Each row of a before or after table is a point. One or more steps were done to the points. Then noise was added and the rows were shuffled. The steps act on how far a point lies along the listed directions, d1 being the first. Name the steps. A step turns or swaps two directions, mirrors them in a line or flattens them onto one, adds a multiple of one to another, or multiplies one. Angles are multiples of 10 degrees, from the lower direction toward the higher: turns from -170 to 170, lines from 10 to 170 but not 90. Use the fewest steps. Two steps may share a direction if one is a turn and the other turns, adds or multiplies; they go together, in the order done. Otherwise the lowest direction goes first.
In the rows, zero is written as 100.

Directions:
(1): [92 160 125]
(2): [39 84 118]
(3): [78 121 42]
Before:
[113 36 47]
[78 120 127]
[97 87 128]
[58 114 79]
[98 127 146]
[106 148 99]
[78 124 160]
[144 26 14]
[79 107 108]
[74 134 113]
[119 104 162]
[81 160 118]
[141 27 44]
After (13 x 3):
[124 89 109]
[140 156 75]
[154 178 90]
[79 71 61]
[123 87 150]
[90 63 102]
[90 70 125]
[45 60 96]
[44 96 103]
[100 77 88]
[63 67 94]
[107 49 121]
[135 198 86]
Steps: add 0.5 times d3 to d1; turn d1 and d2 by 110 degrees

Directions:
(1): [82 106 137 95 158 68 83 30]
(2): [60 183 120 58 96 108 114 121]
(3): [149 91 125 75 145 67 154 140]
(4): [58 68 137 106 129 103 49 162]
(5): [39 58 75 68 78 50 135 97]
(6): [137 87 110 24 69 87 47 93]
Before:
[112 87 78 128 117 96 28 15]
[39 139 72 58 49 92 116 79]
[100 62 81 123 114 126 103 177]
[131 66 109 126 81 141 5 102]
[116 110 126 33 164 72 97 90]
[86 104 93 50 137 53 148 81]
[132 58 94 131 90 128 58 94]
[116 112 92 10 47 70 110 156]
[89 90 86 81 116 70 149 68]
[93 104 126 125 111 118 98 137]
[151 160 119 80 140 132 144 102]
[92 91 48 152 49 119 113 67]
[110 143 104 137 99 149 110 113]
[93 59 86 13 87 55 91 181]
After:
[127 92 73 173 75 144 83 92]
[125 127 116 84 110 134 67 127]
[101 127 118 13 132 86 83 92]
[17 95 64 118 104 109 137 127]
[88 132 153 126 195 67 122 100]
[124 135 120 54 132 116 73 140]
[45 60 67 117 78 68 95 22]
[61 84 78 123 73 106 95 50]
[24 122 141 105 200 68 91 128]
[74 85 97 92 75 86 136 112]
[119 70 59 87 68 93 34 28]
[166 65 126 137 164 100 94 123]
[137 152 96 54 103 114 174 91]
[121 92 74 112 75 100 150 98]
Steps: swap d1 and d6; mirror d2 and d3 in the line at 50 degrees; mirror d4 and d5 in the line at 30 degrees

Directions:
(1): [82 18 44 79 110 132 105 46 111 103 93 54]
(2): [26 115 87 106 147 153 48 138 94 59 115 108]
Before (13 x 12):
[195 130 127 110 54 51 117 89 91 144 98 121]
[103 163 130 110 103 112 108 154 97 90 98 146]
[82 123 102 111 101 114 83 133 110 81 100 122]
[162 145 161 103 68 18 123 110 81 125 101 113]
[81 111 95 94 120 129 78 112 99 87 91 116]
[129 51 59 84 89 86 125 50 91 132 91 79]
[98 98 89 99 100 99 102 84 93 100 95 91]
[49 116 94 88 115 125 77 115 116 85 113 103]
[99 82 117 107 93 101 123 83 96 99 94 111]
[82 173 134 110 121 89 80 170 90 74 117 116]
[194 146 136 112 56 45 147 99 86 147 105 130]
[72 133 115 116 92 106 67 123 75 93 124 123]
[55 50 64 108 116 143 55 85 112 78 93 80]
After, 13 rows:
[146 55 86 79 78 64 155 58 109 123 92 55]
[178 172 143 116 62 49 129 124 78 139 104 141]
[106 76 79 81 103 119 98 70 104 111 83 92]
[107 65 77 95 66 96 112 56 89 127 107 81]
[158 143 161 101 71 18 126 112 84 121 100 115]
[88 113 97 102 100 103 97 103 95 89 99 103]
[71 148 105 106 123 106 71 149 75 87 112 139]
[54 53 70 112 127 139 48 93 110 77 96 85]
[160 75 96 90 74 91 159 73 113 130 76 98]
[92 103 128 121 95 104 117 103 90 89 98 124]
[111 70 78 97 85 100 120 78 117 109 88 91]
[76 70 73 72 98 114 105 79 130 103 96 76]
[174 167 144 121 70 59 96 125 88 130 110 140]
Steps: swap d1 and d2

Directions:
(1): [83 120 41 100 39 109 38 72 151 140 64 22 91 59 138 115 106 94 74 89]
(2): [137 121 105 111 120 87 121 166 98 169 45 110 141 108 138 79 168 69 121 40]
(3): [122 164 60 118 120 151 113 90 156 126 136 99 64 158 65 128 147 129 156 128]
(4): [129 91 71 47 89 78 99 165 55 129 167 10 120 118 72 86 66 103 126 105]
(5): [103 138 188 110 151 94 19 96 127 86 112 56 122 82 75 60 125 60 108 139]
Before:
[113 113 102 113 116 104 113 99 112 104 103 128 91 118 88 104 118 108 108 112]
[111 100 86 106 104 87 119 123 97 129 74 122 116 98 124 101 125 80 90 75]
[94 118 103 115 95 112 67 57 133 89 113 86 77 90 86 112 87 100 92 136]
[95 114 85 92 90 107 90 96 106 100 91 98 101 102 100 102 97 109 103 100]
[97 69 90 96 87 78 107 115 86 110 60 125 118 78 132 101 102 98 89 80]
[89 115 107 117 108 112 89 65 131 86 86 108 83 88 103 118 111 99 88 118]
[103 92 70 99 95 109 140 110 105 111 111 143 85 124 107 115 107 117 121 83]
[93 102 80 88 75 102 87 78 115 113 97 82 94 86 110 113 83 122 112 91]
[104 95 54 89 76 94 121 128 83 123 101 76 101 107 111 108 99 116 106 87]
[106 104 107 100 104 112 110 94 94 97 124 97 95 117 89 97 96 115 117 110]
[102 103 110 93 95 94 83 110 107 111 86 74 113 93 101 93 97 79 94 94]
After (11 x 20):
[147 125 77 105 119 80 131 185 97 195 44 106 150 111 146 85 180 57 115 32]
[99 108 70 123 89 106 132 110 109 125 56 129 99 108 130 114 136 111 103 71]
[87 82 94 87 87 100 120 71 92 80 115 125 86 100 94 118 61 137 110 101]
[92 86 73 95 68 89 90 109 116 130 67 95 105 75 144 101 109 89 88 63]
[83 92 118 106 87 110 81 59 105 78 103 96 90 84 103 99 83 107 88 114]
[93 100 94 88 95 100 104 97 90 88 95 114 102 103 98 100 84 112 99 98]
[118 112 113 103 122 102 124 126 102 117 86 117 112 124 95 98 121 84 117 87]
[90 71 111 77 101 84 104 92 70 60 134 85 95 88 80 107 53 105 82 128]
[73 60 124 89 93 94 93 38 75 18 169 109 66 88 53 111 8 123 70 166]
[107 91 108 101 94 78 83 109 97 112 78 91 116 80 114 85 102 87 79 94]
[136 111 59 90 101 92 119 163 101 168 79 92 124 118 122 103 146 100 137 72]
Steps: mirror d1 and d5 in the line at 110 degrees; multiply d2 by 3; turn d3 and d4 by -150 degrees
